Each row is a point. The points of each table are mixes of a few directions, plus a little noise. Count the directions of each table, and those that both share. Where both have some left over, give the other angles between the two spaces (their principal angles), to ten degrees, smallest first.

First:
[[.43, -.17, .15],
[-.37, .22, .09],
[-.67, .41, .17],
[.50, -.27, -.01],
[.36, -.25, -.19],
[-.49, .06, -.57],
[.24, .00, .37]]
Second:
[[.14, -.45, .05],
[.05, .09, -.61],
[-.01, .24, -.53],
[-.16, .30, .53],
[-.01, -.18, .57]]
Directions: first 2, second 2, shared 1; angles 50

First:
[[.40, -.01, .31, .22, .48, .22, -.79, -.39],
[-.94, .67, .01, -.13, .09, -.21, -.32, .04],
[.24, .01, .13, -.14, .36, .04, .00, -.07],
[.57, -.62, -.01, .10, .24, -.02, .16, -.02],
[-.35, -.43, -.22, .24, -.67, -.37, .52, -.01],
[-.42, .13, -.47, -.24, -.23, .03, .24, .75],
[.42, .27, .21, -.23, -.09, .25, .34, -.21],
[.06, -.06, .01, .15, -.15, .06, -.15, -.09]]
Second:
[[-.56, .69, .14, -.17, .37, -.01, -.53, -.05],
[-.15, .22, .28, .29, -.30, -.01, -.33, -.57],
[.53, -.70, -.18, .31, -.41, .09, .23, .06],
[-.02, .05, .14, .11, -.17, -.02, -.02, -.29],
[-.05, -.06, -.37, -.17, .44, .13, -.32, .73],
[.17, -.29, -.40, -.20, .34, .09, .06, .75],
[.06, .08, .30, -.11, -.22, -.19, .66, -.51],
[-.01, .16, .19, -.40, .08, -.23, .82, -.19],
[.22, -.23, .06, .08, -.27, -.05, .35, -.21],
[-.19, .08, -.19, .23, .15, .21, -.92, .29]]
Directions: first 5, second 3, shared 3

First:
[[.00, -.78, -.57, -.49, .08, -.94, -.17, -.84, .19, -.40, -.26],
[-.13, .13, .33, .40, .14, .07, .01, .14, .01, .07, .42],
[-.06, -.44, -.49, -.10, .03, -.57, -.12, -.22, .08, -.08, -.17],
[.19, .56, .00, .13, .02, .22, .31, .34, -.12, .01, .25],
[-.01, -.69, -.47, -.44, .19, -.35, .10, -.14, .36, -.01, -.37],
[.09, .33, .27, -.03, -.33, .39, .63, .37, -.22, -.53, .18],
[-.18, -.13, .36, .18, -.03, .29, -.16, .14, .04, .17, -.02],
[.06, .53, .42, .11, -.23, .52, -.16, .07, -.24, .12, -.02],
[-.06, .17, -.11, .25, -.16, .07, -.23, .25, -.19, .23, -.12],
[.11, .36, .26, .01, .28, .30, -.19, -.10, .12, .41, .09]]
Second:
[[.26, -.31, .28, .22, -.49, .08, .29, -.02, -.51, -.15, -.35],
[-.10, .08, .12, -.20, -.23, -.01, .13, -.24, -.21, -.17, .34],
[-.39, .44, -.28, -.39, .49, -.11, -.29, -.11, .53, .09, .64],
[-.16, .14, -.14, -.43, .23, -.09, -.04, -.13, -.01, -.11, .37],
[.09, -.07, .42, .48, -.71, .13, .22, -.13, -.19, -.02, -.10],
[-.18, .26, -.41, -.06, .73, -.08, -.42, .23, .72, .30, .09],
[-.01, .00, -.34, -.26, .59, -.09, -.20, .19, .20, .08, -.07],
[-.23, .20, .01, -.42, -.04, -.06, .05, -.29, -.10, -.18, .56],
[.26, -.23, -.06, .44, .14, .06, -.09, .37, .15, .22, -.66],
[.08, -.01, .40, .71, -.66, .16, .11, -.02, .08, .14, -.20],
[.39, -.50, .01, -.09, -.04, .00, .25, .16, -.65, -.21, -.60]]
Directions: first 6, second 3, shared 0; angles 30, 50, 50
